Every row gives one point. Before rounding, the points of a table are all equally far from one centre. They may lie mostly on one side of it. Write the centre, to within rounding.

Points, 6 rows:
[[-20.8   7.1  21.4]
 [-30.1   0.3  -9.1]
 [  0.1 -14.1 -17.2]
 [ -3.2   8.6  22.8]
 [-21.5  14.6  12.7]
 [-12.9 -17.7  23.1]]
Centre: [-9.3 -4.2  3.0]

Points (14 x 11):
[[ -9.3 -16.6  10.6   2.6 -19.1   1.2   9.3 -14.8  41.4  -5.6 -10.5]
 [ 14.3 -27.0  19.4 -21.8 -17.6   2.1 -17.7  -4.4  19.7  -5.6  -6.6]
 [ 31.6 -21.9 -21.5  -7.1  -6.2   9.6   1.2 -17.3  -1.2 -21.6  -6.2]
 [  5.3   7.7  10.6 -26.9   0.5  -2.3  14.0 -42.3   8.4 -13.3  -3.0]
 [  2.0   9.5   7.8   5.3 -32.0  -8.6  -1.3 -22.9   6.1   9.2 -13.8]
 [  3.2   2.9 -11.3 -26.3 -19.6   0.1  31.1 -16.2   9.9   3.4  -0.9]
 [  2.0   7.3  10.0   8.4 -15.6 -13.0  24.7 -26.3  28.1  -3.1 -11.9]
 [  4.9 -16.5   5.3 -10.6 -21.1   4.2  14.4   4.3  23.8  15.1 -19.1]
 [-19.5 -10.6   4.7  23.1  -9.5 -18.7   8.2 -19.3 -13.6   2.0  -2.8]
 [ -3.1   9.9  -9.0 -25.8  -3.5 -35.8  15.1  -2.8  11.1  -2.5 -17.6]
 [ -7.5  -3.5   1.1  24.1  10.8 -28.3  -1.5 -19.2 -12.6 -10.6 -13.3]
 [ 20.7 -18.4 -18.3 -10.5 -28.5 -21.9   9.3 -24.0  -9.9  -7.6  -2.7]
 [ -8.4   3.9   6.6  -9.9  -8.0 -41.6  22.6 -17.8  22.3  -1.3   3.9]
 [ -3.2 -12.7 -10.5  -1.1 -32.8 -30.3  19.2 -10.4  -3.6   3.1   2.2]]
Centre: [  3.7 -11.0  -2.3  -5.2   1.0 -10.4   1.4 -12.3   8.9  -3.8  -0.1]

Points:
[[-12.1 -21.9 -23.2  11.7 -18.5  -2.5   9.2  -9.1   6.5   9.6  18.2  27.9
    9.0   7.1  27.0  -1.4   3.3  -9.6 -10.3 -12.3   8.2  31.3  12.5  11.7]
 [  8.6  -3.7  -7.7  -2.0 -22.1  11.5   0.5  10.4  31.2   7.5  15.6  10.3
   12.5 -19.7  12.9  16.0   0.3  10.3  -9.3 -22.3  32.0  25.2  27.6 -12.3]
 [  1.9 -22.6 -15.1  17.1 -22.0  -7.3   5.8  -0.2  26.2  -7.2  16.2  22.1
   11.9  -7.7  10.7  -0.2  14.5  17.9 -10.6 -22.8  29.3   5.3   6.7 -12.9]
 [  7.1 -22.3 -11.9  -8.1  -4.6  -0.8   6.0  12.3  19.2   5.7  16.8   2.8
   17.7   2.3  26.9   6.3   6.9  20.3 -32.3 -40.1   5.9  14.4  23.1 -22.4]
 [-20.1 -26.4  -2.0   6.9 -30.8  32.3   8.5   5.1   0.9 -28.3  31.5  -6.7
    9.0  -8.6  22.5   2.7  -6.8  -0.8  -8.6 -11.1 -15.8  16.8  15.0  -7.5]
 [ 14.1 -15.2 -17.0 -20.9  -4.7   3.6   2.0  -5.0   8.6   4.9   6.1  11.1
   31.4 -11.0  21.7   9.0   9.4   5.2 -11.1 -12.6   4.0  33.4  44.2   0.3]
 [-21.6 -27.3   0.4  -1.9 -29.1   6.2  22.6   8.7  22.6  -2.1  42.5  -6.6
   22.1   0.7  23.9  -4.0   2.6  -7.2 -24.6 -12.6  12.5  19.7   9.0 -10.9]
 [  5.0  -3.0  13.4 -15.3 -28.0  -4.4  11.2 -15.9   9.2  -4.9   9.3   8.1
   12.2 -14.8  33.3  26.7  24.8  25.1  -8.9 -20.3 -17.1  24.1   9.4  -8.4]
 [ 12.1 -14.3  -0.1  14.1 -29.4  -1.1  30.3  -1.8  15.9   2.1  -5.0   5.2
   19.9 -22.2  29.8   0.9   2.1   4.0 -23.9 -12.1  -5.7  17.1   6.0 -20.8]
 [ -2.4  -0.7  -7.4  -9.3 -31.6   3.2   2.5   0.8   8.4  10.2   3.7   0.1
   20.4 -14.6  11.5  24.0  28.0  34.5 -11.7 -13.0  10.2  20.7  18.8 -22.3]
 [  6.9 -15.3 -18.8  -0.7 -26.7   7.6   1.9  -6.7  10.0   5.6 -13.1  19.9
   -0.7   5.3  15.4  16.3  11.6  -7.0 -18.7 -21.9  12.2  15.8  31.5 -16.1]
 [-17.2   8.4 -16.3 -31.3  -8.4  11.3  -4.8  -2.3   5.3 -19.8   3.7   0.8
   25.9   8.0  -6.2  -1.9   3.4  -8.5  -4.8 -16.4  15.3  23.5   2.4 -19.4]
 [-14.4 -10.7  -2.3 -26.5  -8.6  -9.4  21.1  -5.5  36.9  -0.5 -11.7  21.3
   21.0   3.0  15.0  -0.6   4.1   2.0 -13.6  -1.8  10.0  14.4  18.5 -18.3]
 [-12.3 -14.4 -32.6   0.2 -10.1   0.3   9.7   0.7 -13.3  15.8   7.2   5.9
    6.9  -8.2  17.6   2.6   3.6 -13.5 -23.7 -12.1 -15.4  22.1  22.0  -7.7]
 [-24.2 -20.4 -13.2 -10.3  -8.0  11.5 -24.2  -5.8   7.6   0.7   3.3  15.2
    8.0  -8.4  -2.2  13.4   2.0   7.3 -16.2 -12.2  -0.3  20.9  46.8 -13.4]
 [ -6.5 -15.4 -20.6 -23.5 -34.6  -5.6  13.9   7.5   8.5 -21.3   3.1  -3.6
    9.9  -8.0  20.6  18.6   6.2  -3.1  -6.1  -2.5  -4.0  14.5  26.6  -2.9]
 [  6.2  -1.7  -4.2  -5.9 -31.0  11.3   6.4  22.5   7.6 -11.1  18.9  25.7
   29.4  -5.4  19.6   7.6   4.6 -18.9 -11.2 -19.6  13.1  12.9  22.6  -3.3]
 [  2.6  -9.7 -15.0 -10.6 -22.0   7.6  10.3   6.8   9.5 -12.9  27.1  26.9
    5.2  -9.8  -2.7  13.4  12.2  34.3   2.6  12.8  -8.4  25.8  25.9 -10.1]
 [  7.0 -36.6 -12.7  12.0 -28.1   5.4  27.6   7.0  26.3   1.7  13.2  -2.7
   13.6  -3.9  19.8  20.5   6.4  12.3 -10.4 -22.1  -0.7   2.5  -4.0  -8.9]
 [-16.3 -32.5   5.5   8.4 -12.4  20.4  13.4 -36.8  12.1   0.3  20.7  24.3
   -4.5 -16.5  23.9  -7.4  -0.6   9.2 -15.5 -12.2  16.2  26.7   8.0  -8.3]
 [ -1.8  -1.3   1.8   7.8 -30.7   5.0  12.0  20.3  21.2  14.9   6.3   7.3
   -1.7  14.7   5.7   8.0   9.8   9.5  -8.8   5.5  -0.7   8.3   0.4 -30.2]
 [ -8.3   5.6 -23.0 -17.7 -19.7  26.2   1.6   5.7  35.7  -6.8  15.5  23.0
   12.9 -26.5  27.6   1.1   8.9  -0.7 -30.7  -2.5   3.9   6.0   8.6 -15.5]
 [  1.5 -37.4  -5.7  -1.3  -2.3  -2.8  -0.6   1.0  -1.6  11.1  -1.0  12.8
   -1.3  -1.0  27.3  12.9  21.2  -9.0 -10.1 -16.5   3.3  21.8  17.2   8.9]
 [-14.0   2.7 -12.7   6.3 -27.2   8.7   6.6  13.6  21.8 -22.9  18.6  23.5
   10.5  -5.8   6.9   2.6  -4.1  -3.2   1.5  -3.8   6.4  25.7  17.4 -31.7]
 [-17.5  -1.4  18.5  10.3   6.8  21.2  -1.2  17.8  11.2 -13.7  10.9  15.9
   22.0 -13.2 -11.9   4.7  16.3 -15.4 -12.7 -28.3 -13.0  18.8   3.2   3.5]
 [ 15.7 -23.3  -0.2  18.9 -24.1  19.1  17.1   3.4   9.5  11.5  -7.8  23.1
   15.0  17.9  15.8  16.4   0.8  -3.6 -13.7  -8.0   1.7  13.5  25.4 -12.7]
 [ -2.1  -2.7  10.7  17.6 -30.5  13.0  -3.5 -14.7  12.4 -12.2  11.3  -9.0
  -17.1 -10.3  12.3  -2.6  -9.9   4.3  -5.6 -17.5   5.4   4.7   0.2  16.1]]
Centre: [ -3.4  -7.9   1.0  -3.1  -6.8  13.1   6.1  -8.8  11.2  -6.3  16.5   6.9
  13.6  -2.1   6.2  11.3   4.0   7.0 -22.0  -5.6  -0.5  14.1   7.6  -3.9]
